Rows are points. Each copy is the shape, with its points in the same order, turned, moved and blurred by noise. Say if it was mirrored as well.
In the rows, zero is written as 128.

Shape (6 x 2):
[[124 161]
 [102 116]
 [219  98]
 [ 84 147]
 [ 85 142]
 [ 73  99]]
Copy 1 (6 x 2):
[[132 145]
 [101 105]
 [224  77]
 [ 87 133]
 [ 89 128]
 [ 73  79]]
Copy 1 is: only turned
Copy 2 (6 x 2):
[[164 148]
 [115 138]
 [177  39]
 [126 169]
 [123 167]
 [ 83 149]]
Copy 2 is: only turned

Shape (7 x 4):
[[124  84 154 134]
 [ 73 112 188 225]
 [181 174 120  98]
 [160 140 117 108]
 [118 129  82 107]
 [137 124 100 150]
 [156  94 111 150]]
Copy 1 (7 x 4):
[[144  73 145 108]
 [135 114 249  68]
 [170 142 102 176]
 [145 125 105 150]
 [ 91 131 112 153]
 [127 141 124 111]
 [144 117 114  94]]
Copy 1 is: mirrored
Copy 2 (7 x 4):
[[102 133  81 113]
 [ 18 171  80 173]
 [176 143 170 134]
 [159 126 139 134]
 [138  73 135 140]
 [132 116 111 168]
 [146 119  79 154]]
Copy 2 is: mirrored

Shape (10 x 6):
[[154 117 125  66 122  50]
 [152 142 131 154  70 140]
 [161 119 113 175 186  84]
 [ 97 145 102 103 162 169]
 [123 135 155  21 105 163]
 [ 74 166 125  96  86  71]
 [112 102 128  87  77 170]
 [ 94 131  92 230 149 183]
 [ 74 124 167 137 138 152]
 [100 179 174 192 139 154]]
Copy 1 (10 x 6):
[[164  70 185  85 177  81]
 [143  93  96 123  92 124]
 [160 181 141 132 154  63]
 [133 122 155 180 167 169]
 [157  54 192 110 151 203]
 [116  35 175 162 135  87]
 [107  77 138 108 135 186]
 [ 92 189  79 204 111 128]
 [100 130 179 159 103 148]
 [143 146 147 197  60 122]]
Copy 1 is: mirrored
Copy 2 (10 x 6):
[[172 129 202 142  44 110]
 [150 141 115  63  75 169]
 [124  48 172 107 117 128]
 [153 143 100 141 148 103]
 [215 207 138 166  98 147]
 [136 195 173  90  76  82]
 [150 189 104 139  79 163]
 [ 71  98  64  72 164 144]
 [117 174 145 114 158 154]
 [132 143 134  41 175 151]]
Copy 2 is: mirrored
